Each row of a before or after table is a point. One or more steps were done to the points. Then noise was added and the rows were shuffled. The steps act on how far a point lies along the listed directions, d1 being the first. Name the steps. A step turns or swaps two directions, mirrors them in a line or flattens them onto one, adds a multiple of one to another, or multiplies one. Angles are multiples of 10 degrees, from the lower direction toward the higher: turns from -170 to 170, lines from 10 to 170 but not 90. Use the fewest steps. Two steps may share a direction if one is a turn and the other turns, adds or multiplies; they go together, in the order done. Otherwise the lowest direction goes first.

Directions:
(1): [16 49 14]
(2): [ 11 -18  49]
(3): [ 50 -11 -15]
Before, 8 rows:
[[ 28  17  -6]
 [ 28  15 -29]
 [ -3  -2 -14]
 [ 23  32   1]
 [ 26  16   6]
 [-10  21  -3]
 [ 22  26 -48]
 [ -4  -2  -9]]
After, 8 rows:
[[ 32  56  33]
 [ -2  50   8]
 [-17  47  62]
 [-16 -16   1]
 [-13 -11   1]
 [ 21  53  40]
 [ 31  95  45]
 [ -1  31  53]]
Steps: multiply d1 by 3; mirror d2 and d3 in the line at 50 degrees

Directions:
(1): [ 19  16 -54 -20  30 -30]
(2): [  1  29  48 -36  13 -33]
(3): [-47  42  -7   9  28  27]
Before, 9 rows:
[[-39  38  32  -2  27  41]
 [ 50 -36 -60 -13 -21 -64]
 [ 11 -14  -9   6 -18  -9]
 [ 39 -45 -14  -1 -29  -3]
 [ -7  16 -21  -3   5  19]
 [ 10   9 -72  17  -5  17]
 [ 26  -6 -19  -5  11 -37]
 [-38 -19  -8  49   0  22]
 [ 21  26 -73 -24  31 -41]]
After (9 x 6):
[[ 23  28 -74 -25  33 -42]
 [  3  27 -40 -16  21   1]
 [ 15 -17   8   9  -7 -19]
 [ 14  28 -61  -4   9  -8]
 [-16  53 -49 -20  64   5]
 [ 17 -57  62  13 -61  27]
 [ 22 -53  31  10 -65 -22]
 [  3 -18  20  12 -30   1]
 [-27   0 -19  25  22  -6]]
Steps: add 1.5 times d3 to d1; multiply d2 by 0.4

Directions:
(1): [-18 -13  47   1 -59 -36  12 -28  11]
(2): [-33  24 -53  51 -11 -24  -3 -13  25]
(3): [-10   1  10 -20  55 -68 -15 -10   0]
(4): [-77   5  -3 -27   1  14  16  13 -36]
(5): [-12 -71 -21   0 -14  -6 -47  24   2]
(6): [ 14  42 -20 -46 -39 -23 -23  39   7]
Before:
[[   7 -102   -8   45  -15   48  -28   -4   -2]
 [  20    6    6  -38    7  -41  -13    8    6]
 [ -46  -33   20  -23   -8  -22   -5   -6    5]
 [ -22   -4  -19   -2   26  -13  -18   14    1]
 [ -19   18   30   -3   20  -49   17  -16    4]
 [ -36   16    1    2  -23   16    4   -1   -3]
 [ -62   -7  -18   30  -24    2    6  -34    8]
 [  38  -89    8   37   36   21    3   -8   20]
 [  59   10   -4  -33  -10  -57  -28    2   30]
 [  -9   15   36    1   -8  -34   36  -17   10]
 [  46   11   40  -36    2  -24   13    2    1]
 [  22   -6    2  -13   16  -10  -23   -2   -3]
 [  34  -97   17   43   36   56    0  -21  -16]]
After, 13 rows:
[[  47    5   35  -79  -37  -81  -40   24    6]
 [   1  -13   -7   10   64  -40   -4  -20    7]
 [ -26    0    4   11  -43   69   17    4  -10]
 [ -45  -20   10    6  -32   19   14  -13    8]
 [  24  -16   31  -10   72  -66    3  -23    2]
 [ -41    1  -15   20  -92   62   17  -14    6]
 [  42   -5   19  -56   -1 -106  -28   18   37]
 [ -17   -7   25   21   -4  -25   30  -17   13]
 [  29  -20   25  -43  -50  -21  -35   18    2]
 [  11    1   -4   -8   39  -36  -24  -12    2]
 [ -30    9    3   25    3  -36   12  -15   12]
 [  30  -24   -7   18  115  -89  -18  -47   24]
 [ -21   11  -28    9   -3   11   -8   14    6]]
Steps: mirror d1 and d6 in the line at 160 degrees; turn d2 and d3 by -40 degrees; add -1.5 times d4 to d3; multiply d5 by 0.4

Directions:
(1): [-15 -21  -5 -63  45  15 -15  36  24 -46 -10 -11]
(2): [  0 -27 -18  -2 -15 -73  -6  20  10 -18  23  59]
Before (14 x 12):
[[ 18  31   7  54 -14  45 -10 -44 -15  55   0 -45]
 [  3   0  37   9 -17   3  -5 -16 -15   6 -16   3]
 [ 32  50   7  91 -49  13  32 -50 -45  73 -24 -20]
 [-16  15  23  -6  21 113   9 -35 -19  18 -38 -83]
 [  4  12   9  52 -30 -44  25  -8 -20  29  14  38]
 [ -3  31  23  23   9  57   3 -37 -16  35 -22 -52]
 [  1 -15  -7  54 -44 -37  21 -27 -28  34   6  42]
 [  1 -25 -31 -18  -8 -36 -12   9   7   5   0  23]
 [-20   0  -4 -69  63  48  -9  40  28 -34 -31 -32]
 [ 15 -28 -34  28 -51 -86 -11  15   7  -5  25  63]
 [-18 -11 -11 -32  31   5 -18 -11   1 -12  -5  10]
 [ 15  21   7  24  -1  54  17 -28 -12  47  -1 -30]
 [ 12  -2  -1  -2 -37 -52 -10  15  -7   0  23  34]
 [ 19 -16 -16   3  -7 -37  -2  -1   9  10  26  14]]
After (14 x 12):
[[ 10 -10  -7 -21 -32 -46 -14  25   2 -11  23  34]
 [  1   3   5  38 -24 -60  20   7 -13  13  18  52]
 [ 36  42  -1  96 -61 -28  28 -42 -43  72 -10   8]
 [ 17 -16 -19  -3  -4 -38  -5   4  12  -1  23  12]
 [-17  10   7 -51  58  72  -5  28  21 -20 -37 -53]
 [ 18  20   9  38 -15  40  22 -31 -18  54   6 -14]
 [  0  32  26  40 -14  41   8 -46 -25  46 -14 -39]
 [ -9  22  25  29  -1 101  20 -50 -36  40 -33 -73]
 [ 22  27   4  68 -31  18  -8 -46 -17  60   9 -26]
 [-21  -9  -7 -31  34  12 -16  -9   1 -10  -8   2]
 [  7 -42 -42  -3 -31 -81 -13  32  21 -24  21  64]
 [ -2 -29 -29 -27   0 -30 -14  13   8  -3   0  21]
 [  0  -2  36  11 -21  -8  -6 -16 -13   5 -14   8]
 [ -2 -29 -14  39 -38 -58  14 -13 -19  17  12  52]]
Steps: turn d1 and d2 by -20 degrees

Directions:
(1): [-15  17 -57 -28 -62 -18 -43  10 -59  21   0  -7   5 -16 -23  42   3  -1]
(2): [-64  19 -12 -23  25  -7  20  22   7 -10  23 -10 -36 -64   2 -22  52 -33]
Before:
[[-75  10  13 -30  74  20  63   7  50 -55  34 -22 -46 -63   4 -46  69 -55]
 [ 47 -10  14   9 -14   7 -33 -36   0  15 -22  18  41  45  -6  16 -31  18]
 [-38  10  30  13  23  -2  20  -9  31 -10  16 -23  -6 -36   7 -38  -1 -22]
 [ 63 -29 -20  21 -15 -46 -42 -30 -28  16  -4   1  27  58  -5  55 -49  16]
 [-61   0 -14 -33  30 -15  21  16  23 -20  15   9 -24 -65  37 -47  52  -9]
 [ 52 -22  17  13 -24 -12 -10  -7 -36  16  -9  17  27  48 -14  14 -18  21]
 [ 40 -16  16 -20 -27  25 -17 -21  -9  25 -32   0  18  29  -6  18 -43  19]
 [  2   0 -37 -16 -65  10 -44   5 -48  10 -20  -6  21   0 -15  57 -18  25]]
After, 8 rows:
[[  6   2 -11   4 -48 -11 -34 -20 -23  21  -3 -29  29   5 -17  17 -37   7]
 [ -2  -8  48 -18  34  30  33 -19  42   5 -19  -4 -14  -9  10 -30  -5   0]
 [ -5 -30  34  25  95 -40  37 -16  62 -28  20  -6 -30   2  28 -26  11 -26]
 [ 11 -14  54  17  46  -9  39   3  26 -11  12  15  -7   7   6 -38  24  -3]
 [  1  -8 -73 -44 -73 -27 -56   9 -52  15 -19  10  24  -9   7  25  -1  29]
 [ 11   6 -81 -32 -95   0 -51 -14 -84   3 -14 -19  39  38 -50  76 -28  17]
 [-55   7  14 -15  45  24  34  23  38 -28   7   3 -28 -62  17 -22  42  -7]
 [ 13  -5  48  15  51  15  16 -27  55 -11  -8  17  12  11  12 -35   1  -9]]
Steps: swap d1 and d2
